Each row is a point. Each copy is the shape, with its points in the same order, stretched, turned, moved and blurred by noise. Some copies are also mirrored. Which?
(in the rows, 128 means zero)

Shape (8 x 2):
[[136  81]
 [142 146]
 [ 59 145]
 [120 123]
 [125 169]
 [172 122]
 [105  93]
 [100  92]]
Copy 1 (8 x 2):
[[109  80]
 [151 130]
 [ 83 172]
 [121 117]
 [139 157]
 [157  98]
 [ 87 107]
 [ 96 102]]
Copy 1 is: only turned
Copy 2 (8 x 2):
[[178 151]
 [116 118]
 [ 77 187]
 [130 148]
 [ 84 124]
 [155 103]
 [147 175]
 [147 176]]
Copy 2 is: mirrored
Copy 3 (8 x 2):
[[143 129]
 [ 85 113]
 [ 95 197]
 [108 141]
 [ 64 134]
 [108  90]
 [145 164]
 [144 162]]
Copy 3 is: mirrored

Shape (7 x 3):
[[121 119  82]
 [ 89 118 149]
 [147 166 151]
 [ 73 146 151]
 [132 173  98]
 [135 179 135]
 [170 115  78]]
Copy 1 (7 x 3):
[[ 91 104 127]
 [153 121  93]
 [149 157 157]
 [147 152  85]
 [ 93 157 146]
 [129 169 150]
 [ 90  94 177]]
Copy 1 is: mirrored
Copy 2 (7 x 3):
[[152 117  92]
 [115  84 146]
 [141 137 177]
 [137  66 170]
 [181 127 146]
 [162 126 175]
 [145 167  86]]
Copy 2 is: mirrored
Copy 3 (7 x 3):
[[ 71 100 101]
 [ 88 127 164]
 [144 160 116]
 [ 78 162 154]
 [100 150  79]
 [122 166 101]
 [117  82  80]]
Copy 3 is: only turned

Shape (9 x 4):
[[131 165 119 146]
 [124 156  92  90]
 [121 166 134 184]
 [136 127 126  87]
 [ 91  98  93 155]
 [ 96  82 120  75]
 [ 95 108  60 137]
 [123  74 121 170]
 [101 135 125 112]]
Copy 1 (9 x 4):
[[142 144 107 139]
 [134 133  97  80]
 [141 143 101 175]
 [121 123 136  89]
 [127  75  92 142]
 [ 83  80 136  81]
 [136  73  68 112]
 [133  65 146 163]
 [102 122 108 109]]
Copy 1 is: only turned
Copy 2 (9 x 4):
[[109 149 116 140]
 [114 153 120  83]
 [ 95 134 110 176]
 [138 132 150  96]
 [104  71  84 135]
 [124  74 152  80]
 [105  91  66 106]
 [142  66  98 159]
 [ 98 113 140 112]]
Copy 2 is: only turned
Copy 3 (9 x 4):
[[ 86 136 120 122]
 [ 96 129  86  64]
 [ 82 150 127 161]
 [140 131 110  71]
 [138 117  57 146]
 [179 139  62  79]
 [119  96  37 118]
 [170 107  95 161]
 [123 155  84 104]]
Copy 3 is: mirrored
Copy 4 (9 x 4):
[[132 155 124 161]
 [146 165 127  94]
 [120 147 111 193]
 [131 135 156  98]
 [134 101  77 118]
 [113  99 138  55]
 [152 121  67 100]
 [139  66 109 144]
 [109 137 125 109]]
Copy 4 is: only turned

Shape (10 x 6):
[[ 89 151 102 144 106 148]
 [186 116  91 146 157  70]
 [192  95 128 160 168 107]
 [106 176 125 149 102 152]
 [116 170  90 149 148 161]
 [146 152 192  97 167  80]
 [152 134 180 121 146  80]
 [141 183 118 111  90 150]
 [130 118  86 134 139 159]
 [136 149 140  99 121 107]]
Copy 1 (10 x 6):
[[ 88 164 109 144 139 143]
 [158  87  86 113 169  91]
 [191  88 115 149 138  82]
 [ 96 175 132 166 153 149]
 [128 181  90 138 140 138]
 [163 168 197 125 162  71]
 [152 133 181 140 158  81]
 [122 169 139 137 169 173]
 [151 132  88 126 115 139]
 [134 148 158 118 165 124]]
Copy 1 is: mirrored
Copy 2 (10 x 6):
[[117 165 153 179 114 145]
 [106 112  84  68 121 116]
 [131  73 104  85 142 125]
 [139 171 152 168 119 174]
 [108 159 115 177 147 167]
 [149 166 174  67 181 124]
 [149 140 166  70 150 124]
 [171 200 124 147 114 156]
 [127 130 112 169 133 118]
 [149 173 150 108 135 119]]
Copy 2 is: mirrored
Copy 3 (10 x 6):
[[115 171  98 144  96 123]
 [225 128 152 116 152  93]
 [221 110 176 141 153 127]
 [123 174 121 127  80 139]
 [146 198 120 142 122 139]
 [148 122 180  53 146 103]
 [163 109 175  84 133  96]
 [152 154 107  87  80 156]
 [157 147 109 154 136 147]
 [151 124 128  77 122 112]]
Copy 3 is: only turned

Shape (9 x 6):
[[ 91 140 145 138 108 109]
 [121 125 167 119 120 111]
 [108 187 151 100 119 136]
 [130 150 143 146 122 117]
 [118 120 120 120 130 105]
 [128 114 139 132 108 122]
 [119 113 133 147 114 165]
 [113 148 139 142 249 110]
 [100 118 146 125 128 105]]
Copy 1 (9 x 6):
[[ 81 148 127 127  94 120]
 [ 98 140 156 107 114 113]
 [ 93 184 111  87 138 121]
 [123 155 130 128 103 116]
 [108 114 120 123 117 117]
 [114 124 139 120 100 134]
 [119 136 139 142 110 172]
 [122 141 137 181 201  64]
 [ 82 125 139 127 111 113]]
Copy 1 is: only turned
Copy 2 (9 x 6):
[[104 136 142 134 104 114]
 [119 118 160 124 126 100]
 [153 157 165 102  99 113]
 [139 133 134 145 117 107]
 [121 120 117 118 123 112]
 [127 103 133 133 120 118]
 [142 111 134 128 135 163]
 [147 195 107 122 207  77]
 [ 99 122 133 111 124 106]]
Copy 2 is: only turned
Copy 3 (9 x 6):
[[ 86 146 129 116 121 107]
 [103 113 159 112 137 114]
 [105 174 145  68 136 143]
 [121 153 156 123 135 116]
 [129 113 121 118 142 118]
 [124 117 140 129 113 121]
 [120 129 144 151 101 164]
 [122 141 128 153 240 160]
 [100 109 130 118 137 123]]
Copy 3 is: only turned
Copy 4 (9 x 6):
[[ 97 149 172 119 133 116]
 [119 111 164 123 111 115]
 [121 175 144  89  95 128]
 [123 152 148 139 122 112]
 [114 120 134 118 148 106]
 [132 118 158 130 141 125]
 [122 135 151 143 140 164]
 [ 34 128  58 155  85  87]
 [ 93 117 156 118 132 112]]
Copy 4 is: mirrored

Shape (12 x 8):
[[103 133  86  90 137  90  97 146]
 [157 199 153 110  74 155  98 101]
 [108  76 124 125 151 139 151 107]
 [166 149 140 117 104 166  64 140]
 [ 98  89 158 149 122 131 192 174]
 [108 108 140  96 155 133 157 149]
 [186 158 115 128  82 143 116 121]
 [114 107 165 165 149  85 167 151]
 [165 163  95  97 141 147 103 136]
 [107  92 114 114 117 155 174 149]
 [133 131 115  94 154 141 159 146]
 [193 141 155  83  77 137 115 126]]
Copy 1 (12 x 8):
[[ 77 132  82  88 145 122 115 113]
 [210 207  87  98 116 145 123 165]
 [134  86 165 125 125 169 119 110]
 [173 163  82  98 149 154  93 202]
 [115 104 182 140  98 132 182 168]
 [117 114 161  95 138 160 158 146]
 [189 131  59 119 135 135 139 165]
 [117 100 181 123 119  93 159 139]
 [155 138  73  95 176 154 131 151]
 [109  97 140 130 106 169 170 150]
 [123 116 125  99 154 166 176 141]
 [194 138 100  61 108 139 142 190]]
Copy 1 is: only turned
Copy 2 (12 x 8):
[[123 138 117 131 116  98 169 181]
 [163 182 131  71  86 108 101  72]
 [111  81 162 155 130 154 162 113]
 [180 186 138  85  93 160 118 126]
 [ 84  71 144 155 139 155  74 116]
 [ 86  89 148 108 131 140 140 131]
 [207 140 102 103 117 127 107  97]
 [ 93 101 153 156 182 120  90 123]
 [173 149 102  78 124 142 169 135]
 [109  64 123 143 106 157 129 117]
 [115  94 123  92 141 150 149 123]
 [201 126 155  63 106 131  89 116]]
Copy 2 is: mirrored
Copy 3 (12 x 8):
[[124 142  69 119 105 115 118 161]
 [127 186 211  80 115 125 118 126]
 [117  71  98 148 134 141 130 113]
 [175 171 157  96 145 131  91 151]
 [142  56 140 168 127 118 206 151]
 [108  88  94 115 143 121 165 147]
 [167 184 165 105 126 162 134 108]
 [125  93 115 177 146  70 190 118]
 [128 178 106  98 159 156 127 140]
 [135  76 111 134 123 166 176 145]
 [100 117  92 107 152 153 167 146]
 [169 151 168  63 118 135 140  99]]
Copy 3 is: only turned
Copy 4 (12 x 8):
[[100 164 105  74 108 106 123 135]
 [ 90 175 199 162  51 155 113 110]
 [117  89  94 133 135 130 154  98]
 [123 153 165 142  54 186  90 128]
 [134  95 103 168 127  99 187 160]
 [128 131 113 116 142 142 170 136]
 [129 178 146 149  41 143 130  93]
 [155 108 126 154 157  69 142 138]
 [113 187 121 134  87 175 112 109]
 [114 113  89 136 106 128 182 135]
 [120 153 100 126 125 152 162 127]
 [148 167 175 128  52 163 144 108]]
Copy 4 is: only turned

Shape (13 x 9):
[[149 130  71 114 117 137 122 135 145]
 [118 161 134 104 116 146 165 111 160]
 [166 143 137 178  92  65 129 137 118]
 [106  85 131 141 109 150 113 129 156]
 [101 163 165  47  95 106 151 126 129]
 [ 67 170 117 100  98 120 125 124 127]
 [101 180 132 102 128 117 155  85 112]
 [ 94 133 100  99 143 140 129 123 165]
 [129  93 108 136  87 127 104  97 160]
 [178 158 186 158 118  99 110 164  85]
 [111 134 116 117 138 124 113 135 207]
 [171 128 169 146 120  71  86 111  93]
 [182 110 168 171 140  48 141 166  79]]
Copy 1 (13 x 9):
[[101 121 144  85 138 141 112  89 145]
 [107 128 171 129  88 158  93 158 146]
 [176 133  69 113 114 104 137 152 139]
 [ 77 106 123 163 110 142 138 109 126]
 [119 158 159 142  85 192 138 147 193]
 [ 99 180 128 144 103 171  98 129 159]
 [118 192 168 122 103 148  99 156 125]
 [ 75 140 177 136 113 145 101  88 139]
 [ 84 113 115 119  87 137 150  89 118]
 [211 133  79 139 143 142 167 161 120]
 [103 101 164 149  86 138 105  84 157]
 [189 156  87 129 111 128 193 116 107]
 [198 134  89 124 167  80 183 160 149]]
Copy 1 is: mirrored
Copy 2 (13 x 9):
[[114 101  99 140  85 147 139 168 129]
 [122 154 132 131  73 145 115 144 130]
 [115 111 141 163 182 126 117 137 167]
 [161 100 149 183 110 122 116 167  90]
 [152 109 157  81  63 124  60 111 162]
 [124 103 130 127  68 170  49 121 137]
 [120 141 100 114  90 146  67  91 135]
 [107 113 116 147  58 134  99 138 106]
 [172 104 113 181  93 126 114 173 132]
 [ 99 110 166 121 223 103  90 143 123]
 [ 83 128 134 173  61 115 102 171 126]
 [132  97 128 141 194  75  67 122 143]
 [111  83 165 142 236  77 133  90 131]]
Copy 2 is: mirrored
Copy 3 (13 x 9):
[[142 165  68  90 118 138 136 135 126]
 [118 135 141 115 133 129 154  80 137]
 [198 191 133 168 129 159  92 142 140]
 [143  85 118 122 108 118 102 144 156]
 [106 149 199 102  72 121 134  68 115]
 [ 86 149 143 119  91 162 136 132 130]
 [ 84 165 136 143 115 161 138  87 100]
 [ 81 129 106  97 121 121 127 125 134]
 [153 129  83 138  88 128 105 123 164]
 [203 166 178 133 146 183  65 125 107]
 [103 129 114 100 134 107  96 113 181]
 [174 176 140 156  96 166  30 112 115]
 [203 178 168 170 142 132  65 152  88]]
Copy 3 is: only turned
Copy 4 (13 x 9):
[[156 137 121 141 150 160 113 149 159]
 [112 125  90 125  98 154 152 100 161]
 [ 88 166  98 131 145 109 106 168  79]
 [124 119 159 163  99 145 105 137 141]
 [117  75  47 103  73 156 115 124 138]
 [145 109  70 161  89 155 152 109 120]
 [133 120  63 112 110 131 170  76 129]
 [160 117 118 144  99 141 140 126 175]
 [146 153 140 156 109 142  77 131 131]
 [ 68 127 113  84 138 139 151 176  57]
 [152 149 128 146  73 136 132 161 169]
 [116 147 115  83 125 112 106 162  58]
 [ 66 118 112  92 167  69 101 201  83]]
Copy 4 is: mirrored

Shape (14 x 11):
[[121 103 100 144 149 169 151  59 100  99 113]
 [100 109 116 128 122 146  68 115 113 208 123]
 [113 138 137 118  76  81 156 163 118  98 132]
 [155 117  78 153 156 201 139 113  97 124 151]
 [151 120 100 167 180 153 144  95 118 135 134]
 [122 166 175 111  89 135 122 148 154  98  90]
 [137 105  99 123 176 167 167  90 140 142 139]
 [170 153  83 146 193 150 154  68  88 109 118]
 [101 105 138 137 146 139  60 108 155 168 157]
 [ 93 108 117 214 177 177 112  94 137 171 131]
 [ 99 130  77 113 128 127  75 133 151 121 117]
 [102 171 109 102  76 112 140 143 157 134 100]
 [109  81 167 153 133 118 145 191 131 139  70]
 [ 62 162 141  92 123 125 115 161 123 128 122]]
Copy 1 (14 x 11):
[[109  92 108 141 148 169 109 143  53 128 149]
 [160 192 100 132 154  84 136  68 107 150 134]
 [104  98 127 119  86  90 126 160 160 114 125]
 [166 119  85 150 116 173  78 162  78 143 155]
 [131 120  86 132 149 173  74 152  81 142 105]
 [134 109 155 113 130 113 182 180 157 128 130]
 [114 103  86 140 156 163  86 156  93 167 123]
 [132 126  90 108 147 180  86 188  46 103 120]
 [139 185 130 117 168 107 101  83 120 159 145]
 [146 141  90 153 173 183  74  78 115 136  97]
 [148 135 115 131 167  80 114 137 123  96 171]
 [131 103  97  94 122  79 160 146 161 110 123]
 [114 115 137 215 132 118 130 144 163 135  73]
 [107 160 104 134 124  98 145 146 181 102 148]]
Copy 1 is: mirrored
Copy 2 (14 x 11):
[[125 128  94 111 150 214  93 115 137 120 116]
 [ 82 122 124 183  84 179 112 132 125 162 145]
 [180  74 166  84 105 111 167 129 125 110 132]
 [117 167  46 150 147 184 114 146  79 105 153]
 [ 97 132  56 156 168 179 132 157 127 108 111]
 [115 135 167  88 106  87 116  96 167  84 130]
 [122 151  93 174 188 174 113 146 145 134 131]
 [125 156  31 140 159 177 135 119 123  98  58]
 [ 45  89 114 182 132 153  79 125 124 159 154]
 [ 20 124  75 140 156 211 119 181 130 144 159]
 [126 103  81 124  83 120  91 134 156 174 148]
 [164 123 155  99  84  99 168 106 181 135 148]
 [121 121 163 111 121 138 123 231 172 106 130]
 [122 133 165  92  97 101 121 122 111 179 128]]
Copy 2 is: only turned
Copy 3 (14 x 11):
[[ 93 114 111 124 103 184 147 120 112  87  91]
 [137  90 146 118  99 164 118 115 172 174 144]
 [125 155 150  85 145  74 159 157 109 124 120]
 [140 105  73 155 113 184 124 140 113 136  88]
 [126 116 117 154  85 170 121 115 103 125  80]
 [142 143 196 110 171 133 168 153 145 115  94]
 [102 149 107 142 102 187 129 107 114 144  88]
 [138 121 105 136  58 180 154 126 101 101  44]
 [148 111 153 148 118 159 123  71 154 149 151]
 [125 102 141 166  98 189  58  94 133 122 109]
 [140 103 126 114 135 122 146  88 175 132  94]
 [123 162 155  85 142 106 144 162 180 130  91]
 [100  98 200 118 156 125 119 131  84 177  97]
 [155 147 161  68 157 133 127 112 141 143 107]]
Copy 3 is: only turned

Shape (18 x 12):
[[ 76 132 165  85 157 159  81  80  90 115  76 116]
 [125 134 115 132 118 170  85 143 101 150  76 179]
 [144 111 147  92  88 107 111 104 143 144  66 116]
 [167  95 105 106 149 113 135 132 160  84 122 166]
 [102  87 161 164 152 112 126 138 152 151 108 147]
 [140 163  99 151 161  89 155 156  86  87 151 119]
 [105 125 135  90 157 119  92 146 152 154 145 114]
 [145 138  94 159 141  77 115  97 152  84 134 141]
 [166 128 165 124 114 164 100 167 130 105 117 100]
 [ 97 164  88 172  94 148 157 147 163 139 115 130]
 [153  83 147 177 171 160 148 115  94 143 120 142]
 [ 81 110 123 175 134  98 125 168 140  93  67 101]
 [165 152 128 100 163 172 106 111  79  91 106 172]
 [113  96 120  83 106 166 155 162  78  83 113 124]
 [108 102  78 142  88 174 136 133 137  72 104 101]
 [128 156 124 146 170 173 138 159 106 148 114 151]
 [117 138 154 129  86 128 132 153 145  92 132 129]
 [119 172 105  88 159 130 162  76  89 132  93 144]]
Copy 1 (18 x 12):
[[112 126 223  78 192 109 100  85 139  62  62 117]
 [108 138 146  52 103 141  68 125 151 135  81 128]
 [118  79 152  58 152 121 149 114 197 108 113 105]
 [160  68 124 134 130 129 118 155 144  83 111 179]
 [ 75 120 186 121 142 123  92 196 145 121 134 129]
 [125 128 116 137 113  62 103 120  80  56 159 131]
 [127 119 155 141 167  92 138 139 106 147  96 131]
 [120  87 106 167 137  88  78 111 167  75 139 141]
 [147 120 178 107  95 151 146 128 119  95 110  85]
 [ 52 153  84 123 114 137 128 122 147 105 121 111]
 [113 146 186 108 147 171  74 178 124  83 171 141]
 [ 47  87 151 100 133  89  88 166 118  60 114  76]
 [182 134 165  87 119 134  84 102 134  63  84 160]
 [105 100 168  72 119 144 154 100  70  60 110 150]
 [ 71  90 117 122 134 173 123  88 117  53 110 112]
 [121 178 144  94 122 132  97 164 104 100 107 136]
 [ 95 117 165 133  87 120 151 106 137  90 115 116]
 [133 146 127  72 184  96 121  94 150  52 108 165]]
Copy 1 is: mirrored
Copy 2 (18 x 12):
[[ 52 154  86  96 156 165 108  92 118 107  52  84]
 [126 108  74  87  98 168 119 140 102 155  46 157]
 [134 100 119  85 145 126 176 103 155 129  57 100]
 [130 140 105  71 118 101 135  97 113  99 125 174]
 [ 86 128 139 158 106 119 113 139 112 140  81 152]
 [166 151  81 117 170  89  88 151  85 132 153 108]
 [ 61 117 116  93 147 138 119 150 151 146 137 131]
 [158 120  75 135 167  94 108 108 142 106 118 164]
 [153  92 140  78 133 156 108 148 112  94 106 109]
 [161 120  62 157  87 114 134 188 159 122 104 115]
 [145 154 137 125  87 135  62 104 105 147 100 122]
 [ 98 104  88 151 135  71 105 159  82  95  58 113]
 [146 166  77  49 134 170 101  94  94 113  91 136]
 [123 135  81  75  92 126 144 101  49 103 114  66]
 [150  94  53 118  67 109 111 107 114  65  96  90]
 [128 163  99  94 101 152  88 177 112 148 104 129]
 [142 110 106 132 130 135 160 145 104  87 116 116]
 [130 204  63  82 143 126 139 111 144 145  97  83]]
Copy 2 is: mirrored
Copy 3 (18 x 12):
[[ 44 128 131  47 157 122 135  73  80 134  66 135]
 [114 151 101 126 178 142 117 128  82 189  71 161]
 [104  81 126 121 112  66 121 130 111 141  65 138]
 [163  84 129 149 162 140 142 141 117  80 121 154]
 [ 60 122 132 170 168 127 139 141 115 107 116 150]
 [156 169  92 120 149 118 141 118  87  62 174 123]
 [ 95 118 153  87 184  92  95 144 128 111 143 150]
 [138 130  99 158 152 121 117  91 143  64 117 122]
 [143 125 167 118 158 115 133 135  71 141 106  83]
 [120 186 101 133 125 127 124 180 160 135 106 106]
 [ 97 124 113 159 179 151 197 101  90 148 145 132]
 [ 78 160  95 147 152 103 143 169 100  60  71 104]
 [155 141 128  95 167 164 154  72  58 149 111 154]
 [130 109  86  69 123 148 160 177  52 121 116 115]
 [131 119  78 102 141 151 154 171 121 115  73  66]
 [124 189 134 114 183 142 160 129  91 156 139 150]
 [120 129 142 124 109 137 102 158  99 106 110  97]
 [113 153 103  70 120 109 170  90 119 131 120 181]]
Copy 3 is: only turned
